Each row is a point. Each copy is the shape, with its points in the same order, turned, moved and blurred by noise. Some copies are also mirrored. Which?

Shape:
[[ 0.04 -0.44  0.11]
 [-0.42  0.35 -0.29]
 [ 0.38 -0.12  0.03]
 [-0.63 -0.40 -0.55]
 [-0.24  0.45  0.32]
 [ 0.31 -0.06  0.28]
 [-0.67 -0.38  0.32]
 [-0.09  0.15 -0.22]
 [-0.08 -0.14 -0.09]]
Copy 1 (9 x 3):
[[ 0.46  0.14  0.19]
 [-0.52 -0.07  0.28]
 [ 0.32  0.13 -0.24]
 [-0.16  0.44  0.83]
 [-0.21 -0.56  0.00]
 [ 0.39 -0.13 -0.25]
 [ 0.25 -0.36  0.79]
 [-0.28  0.06  0.06]
 [ 0.10  0.12  0.17]]
Copy 1 is: mirrored
Copy 2:
[[ 0.11 -0.33  0.01]
 [-0.38  0.52  0.13]
 [ 0.49 -0.03 -0.12]
 [-0.71 -0.09 -0.27]
 [ 0.13  0.34  0.57]
 [ 0.53 -0.10  0.11]
 [-0.41 -0.49  0.48]
 [ 0.00  0.31 -0.01]
 [ 0.06  0.05 -0.03]]
Copy 2 is: only turned
Copy 3, 9 rows:
[[ 0.33 -0.15  0.00]
 [-0.78  0.05 -0.17]
 [ 0.28  0.28  0.05]
 [-0.33 -0.54 -0.69]
 [-0.55  0.04  0.46]
 [ 0.17  0.17  0.25]
 [-0.25 -0.74  0.16]
 [-0.35  0.09 -0.16]
 [-0.11 -0.06 -0.12]]
Copy 3 is: only turned
Copy 4:
[[ 0.23 -0.42 -0.30]
 [-0.69 -0.04 -0.07]
 [ 0.33  0.04 -0.05]
 [-0.51 -0.39 -0.74]
 [-0.35 -0.26  0.45]
 [ 0.28 -0.15  0.13]
 [-0.27 -0.88 -0.20]
 [-0.27  0.05 -0.08]
 [-0.03 -0.19 -0.22]]
Copy 4 is: only turned
